Every row gives one point. The last column is the point's height on a tilted bowl or saddle (a function of degree 2), plus a little noise. Count its main directions that bend up, bend down and stay straight.

Points (10 x 3)
[[-0.010,0.037,0.002],
[0.000,-0.017,0.016],
[-0.036,0.005,-0.005],
[-0.048,-0.036,-0.052],
[-0.002,0.067,-0.046],
[0.022,-0.001,0.017],
[0.018,-0.067,-0.073],
[0.026,-0.033,-0.010],
[0.024,-0.038,-0.016],
[-0.025,0.036,-0.008]]
Directions: 0 up, 2 down, 0 straight

Points (17 x 4)
[[0.042,-0.036,0.058,0.046],
[0.041,-0.017,0.024,0.041],
[-0.081,0.061,0.027,0.043],
[-0.021,0.011,0.013,0.011],
[0.016,0.006,-0.016,0.016],
[-0.012,0.064,-0.057,-0.025],
[-0.042,0.006,0.025,0.020],
[-0.022,0.009,-0.011,0.003],
[-0.046,-0.002,-0.012,0.005],
[-0.027,-0.064,-0.002,-0.022],
[-0.039,-0.004,0.016,0.011],
[0.018,0.050,0.042,0.063],
[-0.027,0.019,0.010,0.010],
[-0.007,-0.013,-0.021,0.004],
[0.068,-0.012,0.025,0.080],
[0.024,0.017,-0.008,0.026],
[-0.043,0.006,-0.035,0.003]]
Directions: 2 up, 1 down, 0 straight

Points (23 x 5)
[[0.014,-0.034,0.032,-0.025,0.004],
[-0.007,0.027,-0.032,-0.050,-0.025],
[0.044,0.035,0.040,-0.022,0.033],
[-0.037,-0.034,-0.013,-0.084,-0.006],
[0.037,-0.044,-0.005,0.048,0.017],
[0.002,-0.022,0.050,0.059,-0.001],
[0.000,0.034,-0.015,-0.001,0.016],
[0.015,-0.005,0.022,-0.021,-0.004],
[-0.020,0.024,-0.010,-0.002,0.010],
[0.006,0.053,0.026,-0.003,0.033],
[-0.001,-0.028,-0.051,0.013,0.029],
[0.020,-0.043,0.060,-0.002,0.027],
[0.006,0.073,0.040,0.043,0.090],
[0.024,-0.017,0.051,-0.028,0.013],
[-0.013,0.061,0.069,0.012,0.080],
[-0.023,-0.011,0.013,-0.018,0.001],
[0.006,-0.053,-0.032,-0.018,0.015],
[-0.056,-0.044,0.035,-0.010,0.052],
[0.032,-0.026,-0.004,-0.051,-0.017],
[-0.046,0.024,0.016,0.007,0.027],
[0.028,-0.046,-0.040,0.024,0.034],
[-0.049,-0.008,0.001,-0.007,0.020],
[-0.011,-0.026,-0.036,0.026,0.017]]
Directions: 3 up, 1 down, 0 straight

Points (25 x 5)
[[-0.036,0.040,-0.072,0.013,0.055],
[-0.028,-0.030,-0.023,0.015,0.023],
[-0.020,0.021,-0.006,0.014,0.021],
[-0.007,0.052,-0.036,0.013,0.006],
[0.016,0.020,0.024,0.041,-0.003],
[-0.044,-0.023,-0.043,-0.017,0.030],
[0.037,-0.001,-0.001,0.033,-0.028],
[-0.016,-0.042,-0.035,-0.032,0.025],
[0.014,0.002,0.014,0.093,-0.036],
[-0.064,-0.022,-0.014,0.025,0.041],
[0.086,-0.007,0.005,-0.057,-0.014],
[-0.075,0.084,0.031,-0.051,-0.089],
[-0.018,-0.012,0.015,0.045,0.014],
[-0.017,0.030,0.019,-0.007,0.013],
[0.013,0.033,0.034,-0.016,0.006],
[0.010,0.001,-0.010,-0.035,0.001],
[-0.021,0.016,0.031,-0.040,0.027],
[-0.025,-0.024,-0.059,-0.012,0.021],
[0.006,-0.050,-0.009,0.008,0.006],
[-0.002,-0.013,-0.026,-0.014,0.011],
[-0.020,0.070,0.027,-0.033,-0.042],
[0.050,-0.023,0.047,-0.017,0.052],
[0.009,-0.028,0.022,0.001,0.028],
[-0.034,-0.015,0.027,-0.015,0.048],
[0.001,-0.012,0.049,0.024,0.031]]
Directions: 1 up, 2 down, 1 straight

Points (44 x 7)
[[0.014,-0.047,0.013,0.014,0.040,-0.017,-0.020],
[0.045,-0.010,0.017,0.007,-0.012,-0.004,-0.026],
[-0.019,-0.012,0.034,-0.047,-0.018,0.006,-0.041],
[-0.023,0.002,-0.031,-0.048,-0.031,-0.033,-0.016],
[0.025,0.031,-0.016,-0.025,-0.026,-0.021,-0.007],
[-0.027,0.011,0.003,0.002,-0.022,0.044,-0.014],
[0.049,0.083,0.044,-0.013,0.011,0.009,-0.027],
[-0.024,0.023,-0.031,0.014,0.014,0.013,0.017],
[0.014,0.008,0.004,0.001,-0.014,-0.033,-0.007],
[-0.015,-0.044,0.000,-0.007,0.040,0.033,-0.022],
[-0.008,0.045,0.088,0.027,0.043,0.003,-0.035],
[-0.001,-0.035,0.015,0.019,-0.044,0.051,-0.051],
[-0.041,0.045,0.003,0.010,-0.005,-0.035,0.009],
[0.000,-0.045,-0.047,0.032,-0.008,0.013,-0.016],
[-0.025,-0.022,0.025,-0.032,-0.004,0.017,-0.033],
[-0.009,-0.049,-0.003,0.000,-0.021,0.008,-0.029],
[-0.030,0.026,-0.019,-0.020,-0.029,0.000,0.007],
[0.015,-0.024,-0.020,-0.010,0.007,0.055,-0.035],
[-0.018,0.039,-0.022,0.004,-0.029,0.053,-0.009],
[-0.062,0.008,0.002,0.039,0.035,0.043,-0.001],
[-0.024,-0.027,0.024,0.051,0.025,-0.051,-0.017],
[0.024,0.019,-0.018,-0.006,0.036,-0.049,-0.006],
[-0.003,-0.018,-0.019,0.025,-0.055,-0.004,-0.014],
[0.063,-0.043,-0.037,-0.044,-0.012,0.008,-0.073],
[-0.001,-0.017,-0.053,-0.042,-0.042,0.082,-0.064],
[0.081,-0.048,-0.030,0.026,-0.020,0.016,-0.078],
[0.039,0.037,-0.030,-0.024,-0.022,0.007,-0.014],
[0.031,0.000,-0.040,-0.024,-0.002,0.023,-0.023],
[-0.027,-0.029,0.014,0.025,0.013,0.005,-0.009],
[0.064,-0.001,-0.008,-0.035,0.010,-0.097,-0.073],
[0.025,0.022,-0.032,0.004,0.004,-0.006,0.001],
[-0.020,0.015,-0.002,0.035,-0.013,0.002,0.004],
[0.022,0.043,0.015,-0.011,-0.042,0.013,-0.012],
[-0.053,-0.070,-0.103,0.021,-0.008,-0.014,-0.001],
[-0.026,0.015,-0.033,0.009,-0.039,0.003,0.012],
[0.047,0.075,0.005,0.054,0.010,-0.011,-0.024],
[-0.044,-0.005,-0.013,0.020,0.008,0.002,0.011],
[0.043,0.056,0.072,0.001,-0.025,0.016,-0.037],
[-0.067,-0.023,-0.046,-0.001,0.033,0.038,0.007],
[0.051,-0.041,0.026,-0.045,-0.026,0.025,-0.067],
[-0.024,-0.075,-0.029,0.018,0.001,0.056,-0.049],
[0.029,0.025,-0.089,-0.041,0.033,0.012,-0.034],
[-0.059,0.029,0.028,-0.023,0.018,0.058,-0.037],
[0.012,-0.059,-0.018,0.041,-0.027,0.034,-0.050]]
Directions: 0 up, 4 down, 2 straight

Points (61 x 9)
[[0.013,0.017,0.021,-0.027,0.044,-0.025,0.002,-0.015,-0.008],
[0.037,-0.068,0.032,0.006,0.049,-0.009,-0.036,0.050,-0.041],
[-0.050,0.043,-0.045,0.010,0.035,0.028,0.014,-0.018,-0.020],
[-0.015,-0.047,-0.035,0.012,0.015,-0.069,-0.013,-0.063,-0.075],
[0.001,0.001,-0.078,0.005,-0.035,-0.056,0.004,0.008,-0.064],
[0.023,0.039,0.003,-0.034,0.039,-0.021,0.003,0.023,-0.008],
[0.012,0.010,-0.044,-0.069,0.014,-0.003,0.059,0.026,-0.039],
[-0.015,-0.025,0.038,0.027,0.021,-0.043,-0.006,0.028,0.001],
[-0.014,0.010,-0.015,-0.019,0.001,0.034,-0.005,0.016,0.008],
[0.051,-0.018,0.065,0.011,0.015,0.014,-0.005,0.000,-0.027],
[0.008,-0.045,0.038,0.010,-0.016,-0.018,0.034,-0.001,-0.008],
[-0.065,0.031,0.045,-0.008,0.014,0.017,-0.010,0.010,-0.004],
[0.014,-0.027,0.039,-0.003,0.008,-0.018,0.032,-0.040,-0.018],
[-0.024,-0.025,-0.029,0.035,-0.026,0.021,0.081,-0.006,-0.031],
[-0.011,0.034,-0.031,0.039,-0.006,0.013,0.019,-0.052,-0.042],
[0.042,0.034,0.017,0.017,0.012,0.020,0.047,-0.065,-0.043],
[0.055,-0.011,-0.030,0.026,0.019,0.009,-0.046,0.014,-0.044],
[-0.024,0.085,0.024,-0.013,-0.017,-0.028,0.038,-0.030,-0.034],
[0.003,-0.002,-0.009,-0.039,0.031,-0.006,0.024,-0.039,-0.015],
[0.003,-0.001,-0.006,-0.028,-0.027,0.021,-0.007,-0.096,-0.047],
[-0.028,0.003,-0.014,-0.008,-0.021,-0.041,0.007,-0.011,-0.019],
[-0.038,-0.043,-0.046,-0.028,0.013,0.060,-0.031,-0.037,-0.005],
[-0.002,0.019,-0.040,-0.011,-0.039,-0.065,0.024,0.035,-0.046],
[0.020,0.055,-0.007,-0.024,0.040,-0.046,-0.071,0.046,-0.033],
[0.021,0.029,0.031,-0.012,0.010,-0.017,0.014,0.022,-0.002],
[0.006,-0.052,-0.032,-0.012,0.041,0.002,0.012,-0.039,-0.032],
[-0.032,0.028,0.074,0.031,0.062,0.021,0.007,0.016,-0.012],
[0.002,0.028,0.035,-0.046,-0.024,0.021,-0.012,0.049,-0.011],
[-0.002,-0.025,0.030,-0.023,0.006,0.010,-0.046,0.009,0.000],
[0.080,-0.033,0.047,0.021,0.012,0.048,-0.013,-0.017,-0.064],
[0.000,0.015,-0.006,-0.017,-0.007,0.021,0.045,0.049,-0.010],
[0.043,0.007,-0.042,-0.025,0.024,-0.026,0.050,-0.030,-0.045],
[0.058,0.032,0.013,-0.035,0.024,-0.087,0.029,0.022,-0.046],
[-0.021,0.029,-0.076,-0.021,0.044,-0.012,-0.002,-0.033,-0.032],
[0.004,-0.032,0.003,-0.009,-0.032,0.022,0.013,-0.002,-0.013],
[0.038,0.000,-0.019,-0.035,0.042,-0.022,0.002,-0.010,-0.018],
[0.032,-0.017,-0.003,-0.003,-0.069,0.026,0.055,-0.026,-0.056],
[0.004,0.023,0.020,0.011,-0.057,-0.002,0.001,0.010,-0.020],
[-0.024,0.043,-0.044,-0.022,-0.059,-0.044,0.024,0.035,-0.059],
[0.041,-0.045,-0.065,-0.043,0.060,-0.002,0.001,-0.002,-0.042],
[0.081,-0.047,-0.042,0.036,0.066,-0.035,0.001,-0.005,-0.059],
[0.029,-0.053,-0.027,0.005,-0.045,-0.061,-0.030,-0.051,-0.080],
[-0.040,-0.025,-0.048,0.014,0.026,-0.002,-0.027,0.073,-0.028],
[-0.005,0.004,0.021,-0.011,0.030,-0.058,0.078,-0.032,-0.024],
[0.005,-0.026,0.021,0.038,0.073,0.016,0.085,-0.009,0.009],
[0.000,0.027,-0.041,-0.021,-0.012,0.071,-0.030,-0.027,-0.007],
[-0.013,0.013,0.061,0.018,0.062,-0.021,0.003,0.063,-0.004],
[0.006,0.005,-0.012,-0.028,0.040,0.008,-0.001,0.009,0.005],
[-0.034,0.018,-0.002,-0.038,-0.013,-0.016,-0.061,-0.018,0.010],
[-0.001,-0.007,-0.001,-0.001,0.009,0.023,0.008,-0.077,-0.039],
[0.003,-0.027,0.001,0.028,0.033,0.023,-0.022,0.028,-0.009],
[-0.069,0.065,0.007,0.026,0.025,-0.044,0.055,-0.011,-0.021],
[-0.010,-0.008,0.017,-0.021,0.031,-0.076,-0.008,-0.014,-0.023],
[-0.009,-0.012,-0.016,-0.015,0.017,-0.007,0.032,0.042,-0.002],
[0.036,0.018,-0.031,-0.018,0.043,0.005,0.028,-0.011,-0.020],
[-0.018,0.043,0.014,0.031,-0.035,-0.036,0.009,0.060,-0.015],
[-0.018,-0.033,-0.022,0.058,-0.014,0.016,-0.040,-0.017,-0.051],
[0.016,-0.028,0.003,0.029,0.020,0.074,-0.042,0.024,-0.038],
[-0.022,0.049,0.023,-0.013,0.031,-0.031,-0.016,0.005,-0.002],
[-0.024,-0.028,-0.026,-0.047,-0.075,0.041,0.008,-0.022,-0.029],
[-0.066,0.027,0.005,0.003,0.018,-0.037,-0.006,-0.003,-0.014]]
Directions: 1 up, 7 down, 0 straight

Points (69 x 9)
[[-0.006,0.021,0.025,0.022,0.014,0.003,0.004,-0.035,0.003],
[-0.014,0.007,0.078,0.007,0.011,0.069,-0.027,-0.005,0.035],
[-0.006,0.011,0.050,-0.054,0.038,0.025,-0.001,-0.056,0.036],
[0.019,0.015,-0.008,-0.027,0.016,-0.032,0.041,-0.006,0.028],
[0.047,-0.019,-0.057,-0.009,0.062,0.001,0.043,0.009,0.051],
[-0.056,0.037,-0.013,-0.038,0.034,0.046,-0.007,-0.040,0.021],
[-0.056,0.008,-0.042,-0.012,0.038,0.014,-0.019,-0.001,0.006],
[0.009,0.029,0.013,-0.037,-0.009,0.015,-0.047,-0.062,0.030],
[-0.009,0.048,-0.049,-0.066,-0.076,-0.047,0.030,-0.034,0.105],
[-0.009,0.012,-0.021,0.003,-0.002,-0.007,-0.008,0.014,0.002],
[0.005,-0.050,0.018,0.089,-0.027,-0.014,0.038,0.003,0.010],
[0.003,-0.032,-0.007,-0.003,0.025,0.021,-0.039,0.019,0.014],
[0.006,0.009,-0.020,-0.033,0.113,0.012,-0.021,-0.028,0.036],
[-0.018,-0.041,0.030,-0.004,-0.037,-0.008,-0.060,-0.008,-0.012],
[-0.037,0.019,0.011,-0.006,-0.017,-0.053,0.000,0.042,0.025],
[0.002,-0.043,0.025,0.005,0.037,-0.039,-0.024,-0.014,0.016],
[0.012,0.052,-0.043,0.013,0.025,-0.020,0.037,-0.001,0.025],
[0.046,0.025,0.021,-0.023,-0.011,-0.043,-0.028,-0.019,0.038],
[0.003,0.013,-0.038,-0.013,0.038,-0.089,0.082,-0.050,0.089],
[0.002,0.011,0.023,0.002,-0.027,0.020,-0.002,-0.036,-0.003],
[0.014,0.041,0.013,0.007,-0.038,0.009,-0.017,-0.014,0.003],
[-0.081,-0.028,-0.045,-0.047,-0.035,-0.062,-0.060,0.009,0.044],
[-0.022,0.046,-0.066,0.028,0.051,-0.018,-0.039,-0.028,0.041],
[-0.047,0.005,-0.063,-0.022,0.004,-0.040,-0.008,0.025,0.034],
[0.004,-0.014,0.034,0.013,-0.031,0.011,0.005,0.004,-0.009],
[0.022,-0.024,-0.008,0.007,-0.051,0.043,-0.012,0.021,0.009],
[0.010,-0.017,-0.030,-0.058,-0.020,-0.006,0.018,0.031,0.044],
[0.043,0.015,0.046,0.040,0.020,-0.019,-0.015,0.015,0.022],
[0.057,-0.070,0.017,0.000,-0.046,0.039,-0.011,-0.013,0.044],
[-0.056,0.004,-0.020,-0.016,0.042,0.071,0.006,-0.009,0.010],
[-0.031,0.014,0.053,-0.021,0.008,0.043,-0.088,0.061,0.068],
[-0.015,0.037,-0.012,0.000,-0.009,-0.009,-0.017,-0.007,0.007],
[-0.042,-0.040,0.003,0.001,-0.016,0.018,-0.020,0.020,-0.011],
[0.015,-0.020,0.014,-0.058,0.019,0.002,-0.031,0.021,0.036],
[0.042,0.080,-0.019,0.048,-0.044,-0.004,-0.053,0.018,0.036],
[-0.023,0.008,0.044,-0.026,-0.049,0.030,-0.033,-0.047,0.006],
[-0.034,0.037,-0.008,0.063,-0.012,0.000,-0.058,0.007,0.017],
[-0.057,0.028,-0.062,-0.037,0.009,-0.004,0.027,0.018,0.036],
[0.012,0.002,0.022,-0.005,0.039,0.020,0.017,-0.012,0.009],
[-0.033,0.074,-0.041,-0.061,0.030,0.042,0.078,-0.017,0.060],
[0.004,0.010,0.021,-0.051,0.006,-0.002,-0.054,-0.013,0.031],
[-0.005,-0.023,-0.027,-0.003,-0.025,0.059,0.036,0.035,0.020],
[-0.016,-0.001,0.007,-0.027,0.017,-0.073,-0.013,-0.058,0.048],
[-0.029,0.028,0.030,-0.025,-0.002,0.023,-0.003,-0.045,0.014],
[-0.021,0.001,-0.053,-0.034,-0.093,0.015,-0.023,0.013,0.022],
[0.026,-0.043,-0.013,-0.006,-0.009,0.014,0.036,0.020,0.024],
[-0.019,-0.024,0.011,0.006,-0.054,-0.013,0.047,-0.014,0.003],
[-0.014,-0.015,-0.027,0.021,0.011,-0.013,-0.031,0.046,0.013],
[-0.029,-0.008,-0.028,-0.024,-0.032,0.001,0.013,0.025,0.008],
[0.034,0.009,-0.006,0.023,-0.039,0.028,-0.060,-0.051,0.013],
[-0.067,-0.037,-0.006,-0.017,0.005,-0.049,-0.005,-0.073,0.018],
[-0.005,0.022,-0.019,0.035,0.059,-0.008,-0.023,-0.015,0.020],
[-0.045,0.067,0.023,-0.010,0.001,-0.014,-0.050,0.027,0.053],
[0.021,0.022,0.020,0.062,-0.009,0.069,-0.101,0.012,0.070],
[0.006,0.011,0.028,-0.064,-0.066,-0.016,0.014,0.072,0.053],
[-0.016,0.002,-0.024,0.039,0.010,0.004,-0.017,-0.004,-0.003],
[-0.024,-0.048,-0.002,0.010,-0.034,0.022,0.001,0.023,-0.007],
[0.005,0.030,-0.013,0.002,0.000,0.036,0.019,-0.041,0.009],
[-0.016,0.000,0.055,-0.033,-0.013,-0.004,0.019,0.022,0.017],
[0.013,-0.013,0.042,0.049,-0.029,0.024,0.047,-0.012,0.000],
[-0.030,-0.033,-0.005,0.008,-0.007,0.001,-0.010,0.047,0.001],
[0.015,0.004,0.005,-0.005,-0.039,-0.024,-0.059,-0.005,0.006],
[0.045,0.004,-0.004,-0.044,0.045,0.007,-0.001,-0.033,0.041],
[-0.024,0.010,0.012,-0.044,-0.030,0.015,0.013,-0.041,0.016],
[-0.004,0.046,-0.030,-0.040,-0.012,0.066,-0.005,-0.040,0.035],
[-0.005,-0.038,0.005,-0.011,-0.018,0.034,-0.071,0.031,0.014],
[-0.068,0.039,0.003,0.026,-0.031,-0.025,-0.030,-0.034,0.012],
[0.026,-0.090,0.012,0.014,-0.004,-0.058,0.005,-0.061,0.054],
[0.005,0.026,-0.026,-0.021,-0.021,-0.015,0.010,0.007,0.016]]
Directions: 6 up, 0 down, 2 straight
